Each row of a before or after table is a point. One or more steps were done to the points. Then noise was added and the rows were shuffled. The steps act on how far a point lies along the listed directions, d1 being the first. Name the steps. A step turns or swaps two directions, mirrors them in a line or flattens them onto one, adds a multiple of one to another, or multiplies one. Angles are multiples of 10 degrees, from the lower direction toward the higher: turns from -170 to 170, lines from 10 to 170 but not 90. Use the fewest steps. Two steps may share a direction if one is a turn and the other turns, adds or multiplies; they go together, in the order done. Otherwise the lowest direction goes first.
In the rows, 128 means zero.

Directions:
(1): [158  89 109]
(2): [109 138  80]
(3): [ 89  94 136]
Before:
[[139 159 103]
 [105 127 131]
 [131 130 123]
 [164 132  97]
 [182 132  88]
 [173 139  87]
 [173 135  84]
 [118 138 119]
 [104 133  89]
 [168 125 107]]
After, 10 rows:
[[156 131  77]
 [159 143  51]
 [141 158 109]
 [122 136 128]
 [154 137  71]
 [167 141  49]
 [110 124 143]
 [130 131 121]
 [161 145  58]
 [105 132  91]]
Steps: add 1 times d1 to d2

Directions:
(1): [165 122  81 131]
(2): [133  70 139 139]
(3): [106 112 109  77]
(4): [170 132 159  97]
Before:
[[142 122 122 122]
 [131 133 155 123]
 [120 196  64 108]
 [139 105 139 117]
 [ 56 105 103 168]
 [140 113 181 147]
 [134 113 157 107]
 [127 112 181 106]
 [115 175  77 127]
 [ 94 106 120 187]]
After, 10 rows:
[[139 116 152 115]
 [ 65 105 105 172]
 [136 104 141 122]
 [129 110 185 108]
 [140 129 123 124]
 [131 108 177 131]
 [118 177  75 136]
 [ 85  98 112 172]
 [125 200  67 120]
 [126 135 153 120]]
Steps: multiply d3 by 0.4

Directions:
(1): [168 136 175 165 144 170 128 133]
(2): [182 156 144  84 117  97 110 121]
(3): [134 103 142 175 133  71 111 103]
(4): [127 136 150 131 125  96 194 165]
(5): [167  71 107 127  87 139 140 139]
Before (10 x 8):
[[ 59 118  94 129 144 163 102 119]
 [154 168 181 184 177 103  73 111]
 [ 79 146 128 179 182 167  94 105]
 [138 146 100  77 117 115 154 162]
 [117 122 142 139 145  70 163 145]
 [157 110 137 169 116  99 167 142]
 [107 136 160 113 126 102 160 146]
 [106 118  91 158 117 142 161 164]
 [112 168 193 192 170 152 127 127]
 [153 113 106 103  97 120 182 153]]
After:
[[125 112 150 112 109 108 166 148]
 [127 163 126 145 137 133 147 154]
 [164  74 154 192 105 173 144 148]
 [169  76 114 167 122 179 102 121]
 [124 152 151 172 147  89 159 134]
 [171  61 125 195 115 124  99 130]
 [105 180 130 104 145 104 167 140]
 [136 110 114 114 118 166  95 121]
 [121 159 101  77 128 112 154 161]
 [135 109 142 136 132  73 166 152]]
Steps: flatten d1 and d2 onto the line at 150 degrees; multiply d5 by -1

Directions:
(1): [117 126  97 157 117  93  75 171 145]
(2): [175 154 150 106  94 116  84 110  99]
(3): [123 187 139 168 160 120 140 144  89]
(4): [ 75 125 164  87 119  88 132 146 107]
(5): [137 152 179 148 104 119 144 138 188]
(6): [165 122 106 120 143  60 165 119 134]
Before (8 x 9):
[[ 68 108 104 123 160 113 127 154 119]
 [ 90 108 127 104 137 116 145 113 122]
 [108 116 102 110 124 142 132 149 106]
 [ 55 180 158 160 206 141 191 140  64]
 [ 53 139 162 158 141 154 137 139 132]
 [ 94 140 112 108 145 111 111 132  75]
 [101 140 193 153 114  88 164 165 216]
 [130 123  92 144 140 137 125 119  95]]
After:
[[106  94  94  87 128 126 105 116 114]
 [124  96  93 107 128 125  93 127 134]
 [153 128 179 145  88 103 141 143 230]
 [ 59  79 179  28 112 116 136 109 110]
 [126 116  91 113 116 151 120 139 107]
 [108 122 109 128 138 116 128 123  81]
 [140 106 108 118 124 139 130  94 134]
 [ 90 107 164 119  99 154  99 117 149]]
Steps: multiply d2 by 0; turn d3 and d4 by 100 degrees

Directions:
(1): [138  99 143 155 165 196 166 129 130 141 163 112]
(2): [110 157 126 121 153 114 179 172 125  63 128 120]
(3): [119 162 183 119 144 101 144  84 104 137 173 157]
(4): [ 82 122 136 166 114 131 125  84 190  93 127 127]
Before (12 x 12):
[[144 123 148 155 145 164 149 144 128 147 149 132]
 [128 113 167 118 148 150 136  95 139 148 141 120]
 [167 132 132 110 120 125 123 175  80 170 130 133]
 [ 95 150 171 145 116  73 102  94 153 107 120 142]
 [137 123 173 129 131 162 138  86  82 150 189 138]
 [170  81 115 130 144 192 130 149  79 198 131 110]
 [157  98 111 139 132 166 112 123 103 172 145 113]
 [146 118 153 144 155 168 163 117  81 171 178 144]
 [ 92 114 152 196 151 144 155  86 190 114 159 122]
 [144 113 161 149 130 165 137  86 137 168 176 121]
 [110  95 102 135 128 155 140 164 128 110 133 119]
 [ 97 194 124 106  89  15  74  81 134 105  95 167]]
After, 12 rows:
[[110 110 128 123 135 143 136 129 169 102 102 103]
 [113 132 127 152 157 152 170 134 128  89 158 111]
 [152 117 146 142 148 171 165 169 103 149 157 119]
 [136 130 114 118 103  80  78 164 127 127  74 121]
 [108  87 104 183 133 189 159 137 157 111 131 113]
 [101 118 156 163 177 183 204 129 124  99 164 111]
 [ 86 128 113 172 100  83 101  99 200 102 100 128]
 [114  89  96 157 108 187 136 149 148  84 120  94]
 [108 120 112 159 118 146 154 140 182  79 123  97]
 [176 156  65  72 111  66  79 189  69 154  70 132]
 [118 121 143 171 129 156 141 127 165 123 136 131]
 [ 97 119 154 135 125 128 129  99 120 132 167 151]]
Steps: turn d1 and d4 by 60 degrees; turn d2 and d3 by 170 degrees

Directions:
(1): [131 131 142 119  63 144 169 128 157 133 143 150 103 192]
(2): [172 141 116 109 145 113 141 125 118 197  84  91 136 163]
(3): [157 156 140 195 125 178 129  92 104 125  91 153 113 122]
(4): [165 143 113 165 132  81 113 108 154 158 188 137  91 114]
Before:
[[117 129 121 108 121 136 149 124 120 112 137 131 103 119]
 [ 88 115 128 154  74 156 163 136 134  88 131 166 107 135]
 [ 99 117 123 140 157  75 100 133 153 104 185 124 115  74]
 [ 66  88 113  91 213  93  70 143 114  44 145 122 195   7]
 [125 139 114 129 154 124 100 124  93 130 121  97 133  98]
 [130 123 138 142 124 162 143 102 108 113  90 113 120 145]
 [ 81 106 136 132  98 145 118 143 143  68 161 168 149  94]
 [129 117 121 134 136 142 140 130 128 123 103 119 137 115]
 [153 149 134 157 144 132 160 122 116 127  88 111 141 153]
 [157 136 102 148 124 135 111 108 111 157 101 117 130 128]
 [162 144 139 199 133 160 136  89  98 125  96 152 102 147]]
After (11 x 14):
[[113  99 126  89 146 114 134 132 117 122 114  85 132 135]
 [140 119  96 103 111 102 118 132 131 157 138 108 131 149]
 [105 126 169 125  17 200 200 107 171  51 139 210 105 200]
 [117 136 148 180  89 137 149 106 157  98 169 162  80 130]
 [ 83 116 141 138 105 162 118 137 130  70 139 170 154  90]
 [111  89 115  78 161  57 120 155 130 127 162 101 140 135]
 [124 114 121 117 126 130 149 135 140 126 114 119 129 138]
 [123 136 128 106  85 135 143 130 126 138 144 115 105 161]
 [133 130 119 117 153  89 160 144 131 132 114  89 153 153]
 [ 73  98 108 142 148 132 119 149 104  83 117 133 147  69]
 [118 129 119 119 140 138 141 121 113 110 125 125 106 103]]
Steps: turn d1 and d3 by 170 degrees; turn d2 and d4 by 10 degrees

Directions:
(1): [ 88 143 133  74 143 194 135 128 126 129 193 141 147 159 119 110 114 165
 150  99]
(2): [123 198 148 178  97 125 176 138 159 131 147 148 147 118 169  96 160 124
 162 137]
(3): [129 131 154 107 157 152  93 190 180 139  91 114 152 131 126  66 117  95
 109 148]
(4): [142 178 143 135 141 179 139 148 124  95 124 123 109 142 146 189 138  96
  60 102]
(5): [ 85 152 137 177 142 114 105 120 137 122 139  73 108 193  78 138 124 100
 160 136]
Before (9 x 20):
[[128 140 129 123 119 136 159 109 151 164 153 156 171 106 182  52 141 160
  178 140]
 [163  62 119  76 143  94 124 127 126 166  60 146 145  64 150  87 109 128
  107 141]
 [139 173 135 140 107 134 163 131 120 150 156 197 157  88 170 131 140 158
  107 108]
 [106 156 136 130 148 163 112 124 133  96 157 110 120 162 111 157 126 124
  108 109]
 [ 64 107 126 142 163 133 107  91 114 125 187  86 119 212  36 159 126 125
  166 114]
 [112 176 162 175 126 139 142 157 175 118 117  98 152 158 138 133 136 103
  141 135]
 [166 106  93 125  92  71 140 107  99 140 106 147 127  55 139 125 127 156
  132 141]
 [142 126 125  96 104 133 169 130 153 164 132 193 172  90 174  64 116 167
  165 146]
 [129 205 170 169 143 147 138 160 154 125 119 105 134 123 131 109 150  97
  111 124]]
After:
[[ 91 146 134 150 117 139 149 104 125 119 161 105 138 167 115 163 126 150
  170 111]
 [162 119 125 141 113  86 129 140 129 166 104 186 158  63 160 104 131 140
  101 137]
 [108 160 134 159 121 117 150  88  96 130 169 115 115 126 104 145 143 156
  159 110]
 [198 143 132 116 117 140 161 156 141 130  69 181 140  70 199 142 128 109
   59 140]
 [ 77 120 142  64 171 202 124 145 147 136 199 141 171 173  87  94 123 148
  146 101]
 [112 112 116 100 125 132 126 100 119 124 176 149 144 122 122 109 122 176
  154 117]
 [152 149 129 164 137  91  96 165 153 127  66  88 120 109 110 112 121  78
  101 160]
 [160 138 136 159 146  98 135 127 120 123  51 107 103 109 148 181 135  66
   62 125]
 [181 150 136 116 138 163 151 140 140 133 102 156 148  87 207 123 145 116
   70 125]]
Steps: turn d1 and d5 by -60 degrees; multiply d5 by 1.6; multiply d2 by 0.4; turn d3 and d4 by 140 degrees
